Rows are points. The last column is the point's height on a tilted bowl or saddle (a function of degree 2), plus a little noise. Along how many of its main directions does it bend up, bend down or stay straight?
(in the rows, 128 means zero)

Points (11 x 3):
[[127  86 149]
 [ 68 132 122]
 [ 91 132 122]
 [113 145 124]
 [117 160 130]
 [174 206 226]
 [145 158 141]
 [170 122 136]
 [134 110 132]
 [108  58 193]
 [ 65 148 115]]
Directions: 1 up, 0 down, 1 straight

Points, 17 rows:
[[126  78 123 129]
 [111 103 119 111]
 [100  95  89  92]
 [126 148 140 100]
 [ 72 180 190 121]
 [100 113  89  92]
 [156 172 201  22]
 [243 127 105 144]
 [100 167  33 100]
 [ 87 120  89  85]
 [125 130 143 106]
 [155 133 129 107]
 [204 148 130  90]
 [106 119 133 109]
 [125 145  81 112]
 [141 116 137 113]
 [144 162 145  87]]
Directions: 2 up, 1 down, 0 straight

Points (24 x 5):
[[ 86  98  66  93 157]
 [106 136 195 157 111]
 [149 113 197 109 171]
 [131 183 187 177 137]
 [ 98 111 171 109 137]
 [152 121 148 174 152]
 [159  76 140  98 194]
 [142 134 131 166 146]
 [232 128 122  83 146]
 [118 133 136 114 144]
 [178 157 144  81 152]
 [ 29 100 133 115 119]
 [114 128 102 100 148]
 [173 169 175  76 175]
 [158 166 158  95 152]
 [120  63 169 158 149]
 [140 152 135 108 144]
 [102 156 120 141 158]
 [ 84 158 102 139 180]
 [ 82 137 113 137 158]
 [ 77 214 166 110 223]
 [ 52 136 132  53 198]
 [116 131 184 147 124]
 [105 111 138 128 138]]
Directions: 2 up, 1 down, 1 straight

Points:
[[ 47 127 114 235 106 124 130]
 [ 83  82 169  99 109 113 120]
 [ 79 190 162 107 104 126 132]
 [ 94 155 117 110 185 158 128]
 [135 125  56 128 127 105 129]
 [118 118  78 177 143 116 102]
 [164 154 133 167 124 170 180]
 [ 78 162  53 134 140  73 152]
 [ 93 100 108 125 185 140 127]
 [154 156  93 165 135  99 146]
 [ 82 179  99 118 138  97 144]
 [131 221  84 141 127 135 219]
 [118 174 213 100  74 190 146]
 [138 189  53 173 116 148 166]
 [121 113 132 143 135  53 170]
 [130 114  77 111 190 107 100]
 [164 166  95 160 171  81 135]
 [ 94 170 150 104 120  79 145]
 [ 89 107 122 125 161 151 137]
 [121 109 136 117 108 124 130]
 [ 73  88 142  80 155 197 212]
 [115  72 130  95 158 164 174]
 [122  90 129 179 157  58 173]
 [145 130  98 116 113 148 150]
 [ 49 114 101 117 130 115 146]
 [120  94 105  95 117 183 175]
 [164 114 112 129 193 166 139]
 [127 146 155  99 206 112 118]
 [180 102 117  97 148 122 131]
 [ 36 138 184  97 107 170  87]
 [123  86 183  81  88  87  97]
 [167  86 140 101 127 169 150]
 [152 125  95 156 120 136 125]
 [154 155  98 117 115 169 186]
 [127  66  71 152 144 107 111]
 [129 174 115  81 200 185 196]
 [210 159  80 162  97 165 174]
 [100 156 218 141 110 155 123]
 [124 110 166 112 158 178 172]
 [169 137 128  64 196 114 147]
 [148 194 139 128 115 140 210]
 [186 155 113 177 106 146 173]
 [200 149 122 184 153 138 163]]
Directions: 3 up, 2 down, 1 straight
